Each wall is flat, endless, passes through zero and stands at right angles to its row. A trip goes straight from one point to another. List the walls that it crosses, first one first.

Walls:
(1): [ 0.1 -2.6  3.4]
(2): [-0.9  4.5 -1.6]
(3): [1.3 6.2 0.4]
(4): [6.8 1.9 2.4]
(5): [ 2.9 -0.5  0.7]
(6): [1.2 4.5 2.1]
Trips:
[ 3.6  3.2 -3.9] to [ 1.8 -4.9 -2.9] -> 6, 3, 2, 4, 1
[-0.2  1.1  4.9] to [8.6 1.4 4.6] -> none
[ 2.6 -1.4  1.1] to [1.8 0.6 4.5] -> 6, 3
[-3.2  3.4 -8.3] to [6.6 8.5 1.5] -> 6, 4, 5
[-0.7 -2.0  2.3] to [-1.6 -4.9 -0.7] -> 5
[-3.6 -1.5  3.9] to [-7.6  4.0 -5.6] -> 2, 1, 3
[-4.0  1.4 -2.7] to [-0.4 -3.9 -4.3] -> 3, 2

Walls:
(1): [-3.3 -2.6 -3.7  0.0  6.8  0.3 -2.7 -2.3]
(2): [ 3.1  1.4 -5.4 -3.7  2.5 -1.9 -1.5  0.6]
(3): [ 8.3  0.3 -0.8  4.3  2.0 -5.8  7.9  2.2]
(4): [-10.3  -1.4  -1.4  -7.0   3.7  -2.6   0.4   1.2]
(5): [-2.6  2.1  3.5  0.9  1.1  3.9 -1.7  0.8]
(6): [-4.4 -1.4 -5.9 -5.2 -3.1 -7.2 -1.4 -6.9]
(7): [ 0.6 -2.9 -1.3 -4.6  5.4 -2.1  9.2  2.1]
Trips:
[-2.4  1.5  1.8 -1.3 -2.5 -1.3 -5.6  0.4] to [  3.9  -5.0  -5.0   3.9   5.4 -12.5  -4.2   4.8] -> 2, 1, 5, 3, 7
[ 3.6  0.2 -6.6 -1.2 -0.5 -2.4  1.0 -1.5] to [ 4.2 -4.0 -2.6 -0.5 -4.7  0.1  4.9  2.8] -> 1, 6

Walls:
(1): [-1.5  2.2 -5.0  0.5 -1.0  3.6 -5.7 -1.0 -5.1  6.6  0.3 -1.6 -3.3  7.6]
(2): [-4.1 -4.8  5.3  5.1 -6.1  0.1 -5.5  5.6 -1.9  8.7 -2.2 -4.2 -0.3  1.3]
(3): [-0.5 -6.3 -5.0 -4.0  5.1 -0.9 -3.1 -1.4  0.9  6.5 -0.7  5.3  6.1 -7.5]
(4): [-1.3 -7.5 -6.0  3.7  1.8  0.9 -4.4 -2.1 -3.1  3.9 -5.2  5.9 -1.8 -3.6]
(5): [ 3.1  7.1  2.1  3.7  0.1 -1.8 -4.6  2.4 -2.0  3.3  0.4 -3.6 -4.6 -0.8]
(6): [-0.5  0.7  0.6 -1.3 -1.1  3.1 -3.3  3.1  2.0  3.7  3.6 -1.6  1.1 -0.8]
Trips:
[-2.3  4.3 -8.3 -0.9  1.1 -4.9 -2.2 -1.1  9.1 -6.1 -0.9 -2.5 -9.1  0.2] to [-1.5 -6.2  5.2  3.7  1.8 -0.7  1.7  2.6 -3.1  3.4 -6.9  0.1  2.1  1.9] -> 4, 2, 5, 3
[-1.2  1.5  4.4  2.1  2.0  2.9 -8.1 -4.1  4.1 -2.4  4.5 -1.1  1.1  1.1] to [-5.8  3.8  2.0  6.4  3.2  6.1 -5.4  4.4  1.6 -0.5 -0.4  2.6 -0.2  1.4] -> 4
[-0.1 -0.3  4.1 -3.7  3.0 -1.8 -3.4 -2.7  1.5 -5.4 -3.1  0.4  2.0  9.4] to [-5.1  1.5 -4.0  0.5 -0.4  5.5  4.1  6.0  2.7 -2.9 -1.0 -0.4  0.4  2.4] -> 6
[ 4.3 -4.9  0.9 -6.8  5.8  1.8 -2.1 -4.5  0.4 -0.6  7.7  5.9  7.7  7.7] to [ 1.4  5.1 -2.5 -0.1  1.4  7.0 -4.9  4.6  1.2 -0.7  4.2  0.2 -0.2 -4.7] -> 5

Walls:
(1): [ -3.2  -0.1  -2.2 -10.5  -4.3   3.6  -3.4  -1.3  -5.0  -4.1   3.8   1.7
  -3.7   3.8   5.0  -0.1  -6.8  -0.2   1.3   0.3  -2.0   1.7  -0.4   0.4
  -6.5   5.8  -7.2   1.1  -9.9   5.5   0.4   3.7]
(2): [ 2.0  0.7 -0.2 -2.8 -2.2 -1.4  2.0  5.4 -0.3 -1.4 -5.6  5.4 -1.5 -1.4
 -3.7 -1.8  6.0 -1.8 -2.6  1.7 -0.5 -0.8 -4.2 -1.0 -2.9  2.8  2.2 -0.3
 -8.5 -0.5 -2.9 -4.0]
(3): [-2.2  2.5 -4.6 -2.2 -3.2  1.9  5.2 -2.0 -3.5  0.0 -0.5  4.2  1.7  2.2
  4.7  2.2  4.7 -1.9  0.1 -1.5 -3.9 -0.2 -0.9  5.0  7.3  0.7  0.7 -5.4
  1.3 -0.1 -1.2 -0.5]
(4): [ 1.8  0.8 -0.9  0.5 -8.7 -1.3 -0.3 -1.5  0.3  4.1 -0.1 -0.2 -5.0 -2.8
 -1.3  6.2 -1.5  2.3 -1.3  4.3 -5.4 -0.8 -3.8 -2.0 -0.1  4.4 -0.5  5.3
 -1.1  0.8  2.4 -2.3]
(5): [ 4.7  1.6 -1.0 -0.5 -5.5 -3.8 -0.4 -1.0 -1.1  5.3  2.6 -1.8  1.1 -0.8
 -1.3 -4.1  3.9 -1.6 -3.4  5.3  0.3  0.0 -0.7  0.4  2.2 -6.1  3.8  1.7
 -7.2 -3.6  9.6 -3.1]
(6): [ 5.6  1.0 -2.6  3.2 -3.3 -3.9 -0.6 -3.7 -4.2 -5.3  8.1  4.7  3.8  1.7
 -8.2 -1.3  3.3 -0.8 -6.3  3.4 -4.1  4.9 -0.7 -3.8  7.3 -8.6 -4.0 -3.4
  2.8 -0.1  4.8 -3.1]
Trips:
[-2.9  0.0  2.6  2.0  3.2  3.8 -7.6 -7.2 -0.2  1.0  0.2 -3.2 -8.3 -1.9
  4.7  0.3 -2.7 -5.4  6.0  2.9 -2.7  2.4 -1.9  0.8  4.4  4.6 -1.6  2.8
  1.4 -2.3 -2.5 -2.9] to [-3.8  5.7 -0.4  2.5 -3.1 -0.7  2.6  4.7  0.9  5.4  7.0 -0.4 -5.5  0.6
  3.1 -5.4  5.3 -5.3 -1.0 -1.6  4.6 -9.3 -1.8  2.0  2.5  2.9 -1.6  3.8
  0.4 -1.2  1.7  1.1] -> 3, 5, 1, 2
[ 0.4 -2.4  1.2 -6.2 -3.6  3.7  6.4 14.5  0.9 -4.0  4.6 -2.1 -2.8 -2.6
  3.8 -0.5 -1.9 -2.3  1.2  4.1 -0.3  4.1 -2.0  3.3 -0.5  3.7  0.8  2.2
 -0.8  7.1  4.0 -3.4] to [ 0.7  0.2 -0.8 -0.8  1.4 -3.5 -2.3 12.5  6.4  6.9  0.8  6.7  2.7  7.5
 -0.4 -3.5 -1.4  3.8  9.0 -2.9  2.0 -7.2  2.2  7.6  3.9  6.6  1.4  0.4
  7.2 -6.9  5.8  1.2] -> 5, 4, 1, 2
[ 2.1 -2.2  8.0  1.9 -3.1  1.8  2.9  1.3 -0.7  1.2 -2.6  2.2 -3.1  0.5
  6.1  1.8  5.1 -1.1  2.0 -1.3 -2.4 -3.3 -4.1 -2.7  1.7  1.2 -3.7 -1.0
 -5.9  6.7  3.3  1.3] to [ 1.7 -2.4  1.0 -1.2 -2.6 -6.1  0.5 -1.1  3.0  4.7 -4.5  4.4  8.8  2.4
  1.2 -4.6 -5.5  3.0  1.1 -2.3  0.3  0.5 -1.5 -2.4  3.6 -3.1 -3.2  0.9
  0.3 -3.0  1.7 -2.2] -> 6, 1, 4, 2, 3
[ 5.2  1.3 -0.2 -2.9 -9.0  2.5  1.9  3.2  2.3 -4.2 10.0  4.5 -1.0  2.9
  3.6  1.2  4.1 -3.1 -5.9 -2.2 -6.0 -5.8  2.2  8.3 -0.5  2.2  4.7 -1.2
 -5.8 -7.6  1.9  8.0] to [ 4.6  4.1  1.9 -4.9  2.2  6.8 -8.0  4.5 -0.7  6.2 -1.5 -0.3  2.7 -8.1
 -5.5 -1.1  6.5 -4.7  1.7 -2.2 -1.8 -0.6  1.7 -0.7 -3.5  0.3  4.7 -1.4
 -9.0 -2.7  7.4 -2.9] -> 6, 3, 1
[ 1.5  2.0 -1.9  0.0  6.1  3.0  4.9 -1.5  1.6 -3.3  2.5  2.1  6.1 -5.5
 -2.8  0.9  3.9 -5.9  1.5 -5.0  2.9  6.2 -3.4  0.7 -3.7  1.4  9.6 -0.2
 -1.3 -0.2 -1.3 -2.0] to [-0.7 -0.5 -0.6 -1.4 -3.7 -1.9  2.7 -2.1 -3.0 -4.5  1.8  6.7 -1.9 -4.7
 -3.0 -4.7 -1.2  4.6  1.9 -4.6  0.8 -7.5 -6.1 -1.1  0.6 -0.9 -5.4 -4.5
 -6.2 -1.1  3.5  3.1] -> 6, 5, 1, 4

Walls:
(1): [ 2.3  0.6 -2.1 -0.6  7.0  7.1 -1.0  4.6 -1.3  0.5 -2.4  6.7 -3.5 -2.1
  7.1  1.8  0.3  0.3 -5.4 -1.2  6.1 -2.0 -0.3 -4.1  4.5  4.7 -3.5 -6.5
  6.8 -5.8 -0.5 -5.2 -0.8  3.2 -0.3 -2.1 -8.1  3.0  0.1  6.5 -2.2  2.1
  3.8  1.3 -1.8  3.0 -3.0 -2.6]
(2): [ 1.4  5.0 -4.9 -1.8 -4.2 -2.1 -2.2  0.2  3.3  0.4  5.4  3.8 -9.0  6.3
 -6.5  5.8 -3.5 -6.5 -1.5  3.7  4.0 -2.2 -2.6 -8.3  2.2  3.2  0.0 -4.7
 -6.6 -2.8 -2.4 -3.7 -0.8  1.2  2.8 -0.2 -2.3 -2.1  4.7  2.6  8.1 -1.7
  1.5 -5.8 -2.1  5.0  3.8 -3.7]
(3): [ 1.2 -2.1 -8.2 -0.2  1.7 -3.3 -1.3 -1.0  2.0  2.0 -0.6  4.0  5.9  1.8
 -4.4  6.8 -1.6 -0.4  4.0 -2.1 -3.7 -3.4  1.9 -0.5 -1.9 -0.1  4.0  1.4
  1.7  1.5 -0.7  1.1  1.5 -0.4  1.6 -1.5  4.9  2.6  2.0 -3.4 -0.2  9.0
  0.2 -1.9 -4.7 -0.2  1.1  1.3]
(4): [-0.8  5.9  3.2  3.1 -3.5  2.2  0.9 -3.0 -1.4  1.7  5.1  2.5  3.4 -0.8
 -1.8  2.7 -1.5 -4.5  4.0  5.7  2.3 -2.9  3.3 -9.8 -6.0 -3.5 -5.9  3.5
 -0.7  6.8  0.6  2.0 -1.1  0.5 -1.6 10.0  3.3 -0.9 -5.3  5.9  1.8 -2.3
  0.1 -0.2  1.8 -1.9 -0.1 -1.7]
(5): [  3.0   1.3   6.7   5.4  -9.6  -3.0   4.2   0.1   2.1   3.4   5.4   3.4
   1.7   3.6  -1.9  -0.9  -2.9  -4.8  -2.2  -3.0  -6.7   0.5   1.2  -4.6
   4.5   4.9  -4.3  -5.6  -4.9  -1.0   4.5   1.3  -1.9  -2.6   1.0  -1.2
  -4.4  -0.7 -13.4   4.9   3.2  -4.2  -5.6  -2.4  -6.5   0.1   1.6   4.9]
(6): [-2.8 -2.1  3.2 -7.8  3.0  2.3  6.1 -3.1  4.6 -5.2  3.8 -1.9 -0.9  1.2
 -4.2 -5.2  3.3  4.3 -4.7  0.1  3.2  3.6 -5.7  3.9 -1.7  1.7 -0.7  5.3
  4.0  1.9  3.2  0.0  0.7  2.7  6.4 -4.2  1.8  6.1  2.6  1.0 -1.6 -3.4
  2.6 -1.7 -0.4  4.4  0.9 -3.5]
(7): [-6.6 -0.9  0.5  1.8  2.3 -0.6  0.8  1.6 -3.8  0.1  1.2  1.2 -1.9  4.0
 -7.3 -6.5 -4.1  2.7  6.5 -1.7 -1.5  1.8 -0.6  5.3  4.0 -5.8  3.9 -1.8
  2.4  3.5 -0.8  2.2 -5.0  3.1  2.7 -4.4  3.6 -3.3 -5.8 -3.4  1.4 -0.5
 -1.4 -2.4  2.0 -2.5  7.3 -5.7]
Trips:
[-6.3  6.5 -5.1  2.4 -9.8 -0.5  1.6 -3.8  3.9 -0.9  5.3  2.1 -4.3 -0.3
  0.0  1.5  4.3  1.2  3.5 -0.1 -3.5  1.4  0.6 -0.1  0.2  3.0  1.0  2.6
 -3.0 -2.9  4.0  3.7  0.8  0.3 -1.9  0.6 -3.4  2.7  3.9 -4.2  9.6 -3.6
 -0.5  1.7  0.0  1.2  1.6 -7.1] to [ -2.7   8.0   5.1  -4.4   5.1   0.0  -0.5  -4.4  -3.9  -1.5   0.3  -0.7
   1.6   5.7   4.0  -5.7  -1.1   5.9   5.7   4.4  -1.2 -12.2  -4.6   8.1
  -2.2   3.0   1.3  -2.7   7.8  -3.1  -0.8  -2.4   3.9  -1.8  -1.8  -3.6
  -3.4   1.2   4.4   1.8   1.3   1.7  -1.1  -4.2   2.2  -1.2  -1.5  -4.1] -> 5, 4, 1, 2
[-0.5  0.8 -2.6 -0.9  2.2  1.6 -6.7  4.9 -0.6  5.5  6.6  2.7  6.6 -3.5
 -5.1 -6.0 -0.8 -0.4 -2.0  1.2 -4.6  2.0 -1.1 -2.3 -9.5 -3.6 -3.3  5.0
 -0.2  1.7  5.0 -1.9 -0.8  1.3  6.6 -3.8  1.8 -2.8  1.2 -1.4 -0.3  0.2
 -6.2  3.5  8.3 -3.1  1.3  1.8] to [ -8.6  -0.4   0.0  -2.4   5.3  -1.4   3.0   8.1  -6.3   4.9  -5.8   3.4
   1.8   0.9  -2.0   5.6   0.9  -5.0  -3.8  -5.7   4.5   1.1   5.2  -2.2
  -6.9  -6.0  -8.4  -1.4  -3.2 -10.0   3.7  -6.4   4.5  -3.7  -9.3   3.0
  -2.6   0.9  -3.3   5.2   1.9   5.2  -5.8  -6.4  -0.8  -3.1  -0.1   7.9] -> 6, 5, 7, 1
